Each row of a before or after table is a point. One or more steps were done to the points. Then noise was added and the rows were shuffled. The steps act on how far a point lies along the listed directions, d1 being the first. What was done? A step turns or swaps two directions, mirrors them in a line or flattens them onto one, adds a multiple of one to another, or multiplies one. Angles are multiples of 10 degrees, from the lower direction toward the higher: turns from -170 to 170, lines from 10 to 170 but not 90. Use the fewest steps. Two steps may share a direction if one is a turn and the other turns, adds or multiplies; they go together, in the order done. Otherwise the lowest direction goes first.

Directions:
(1): [ -9  -9 -44]
(2): [ 33 -31  -1]
(3): [-30 -32  13]
Before (13 x 3)
[[ -6  12 -25]
 [ 30  10 -11]
 [  2   2   8]
 [ -2 -16  10]
 [ 21  13   3]
 [  2  29  -2]
 [-13   6 -17]
 [ 23  18   7]
 [ -2   4   0]
 [ 32 -16  19]
 [  4  18   1]
 [ 19  -3 -16]
 [-21  -2  10]]
After (13 x 3)
[[ 53  44   2]
 [ 50 -11  38]
 [  4   4  13]
 [ 61  54   7]
 [  2  25 -53]
 [-19   6 -36]
 [ 40  13 -37]
 [ 73  49 -30]
 [ 22  42  -3]
 [-19 -37  23]
 [ -2   5  -2]
 [-48 -26  25]
 [ 33  64 -10]]
Steps: multiply d1 by 2; multiply d2 by 1.3; multiply d3 by 3

Directions:
(1): [-33 -15 -33 -21 -28 -22]
(2): [ -7   4  17 -57  19  13]
Before (9 x 6)
[[-26 -19 -46  26 -10 -29]
 [-11 -20 -22 -10  -4   4]
 [ -7 -10   7  10  16 -23]
 [-42 -26 -18 -80 -13 -18]
 [ -7  -4  17 -43   4  -9]
 [ 72  12  40  52  30  26]
 [ -1  14   5  37 -20   0]
 [ -9 -15 -16 -17 -10  -2]
 [ 33  12  32  32  17  21]]
After (9 x 6)
[[  9  21  21  25  -5  13]
 [-46 -36 -47 -20 -44 -40]
 [ 55  12  56 -28  49  42]
 [ 20  10  41 -16  30  31]
 [ -2  -7  12   9  20 -21]
 [ -3 -19 -27  11 -10   4]
 [-17 -12  -2 -32 -15 -23]
 [  3 -10 -25  59   6 -18]
 [ -4 -17 -17   1 -16  -5]]
Steps: turn d1 and d2 by -50 degrees

Directions:
(1): [  3  30  -9  -1 -52  29  40 -22 -23 -21   2]
(2): [-22  20 -10 -35  13  23  -7  39 -10  -7  54]
(3): [ 49  30 -11  22  19  19 -24  30 -19 -26 -23]
(4): [  7  41 -41 -10  16 -21 -14 -39 -13  37   6]
(5): [ -7  13 -16   9  -9 -10 -29 -23  51 -51  17]
(6): [ -1 -23  -9 -40  -5  53 -35 -22   4   6 -28]
Before (13 x 11)
[[ 29  11  15  23  11  12 -13  27 -10 -24 -35]
 [-18   1  -2 -26 -14  13   6  21  -4  -9  41]
 [ -2 -24  21   4  22 -14 -13  22   9  26 -24]
 [ -4  -5  12  -5 -12  29  13   5 -17  -9 -12]
 [ -5   3 -10   3 -20  10  14 -24   4   6  -8]
 [-15  19 -27 -25  12 -11 -59 -39  27   2  24]
 [ 13  -8  14   3   6  -5  12  11 -10  -2 -10]
 [ 55  27  -1  42   4  17  30  39 -35 -29 -22]
 [  6  -1  -3  12 -12  30  19   2 -14   0 -26]
 [ 30   5   8  -4   4  28  -3  40 -25  -9 -18]
 [ -6   7 -31  -8   7 -24  -1 -24 -19  38  -3]
 [-17 -19  -1  -8  -4  21  -4   1 -21  25   6]
 [  1  -5  15  -9  34  10  -4  38  12   7   8]]
After (13 x 11)
[[-10 -36  31 -13 -20  54  10  21 -10 -24 -25]
 [ -8  40 -72 -64  52 -18 -99 -85   2  89   5]
 [  8  -6  21  12 -13  -4  20  17   6 -39  -2]
 [ -4  -3  10  14 -29   5  -9   3  41 -48 -13]
 [  2  76 -90 -13  10 -50 -21 -85 -24  63   3]
 [  2  -6 -14  -7   0  10  -1 -15  -9  38 -19]
 [ 43  25  23  59   6   1  57  87 -35 -52   9]
 [ 19  -1  33  19   2  30  -9  55  -3 -58 -25]
 [-28 -29  20 -25 -13  11  18  32  -1  -3  35]
 [ -8  -3  21  -4  -5  28   9  29  40 -50  24]
 [ 17  -6  20 -10 -28  56   0  46  -8 -50  -7]
 [  2 -16   9   1 -16  51  11  15 -11  -7 -30]
 [-16 -16 -10 -18 -29  48 -16 -32  -6   5  -2]]
Steps: mirror d1 and d5 in the line at 140 degrees; turn d2 and d3 by -20 degrees; multiply d4 by 3; multiply d6 by 2.5
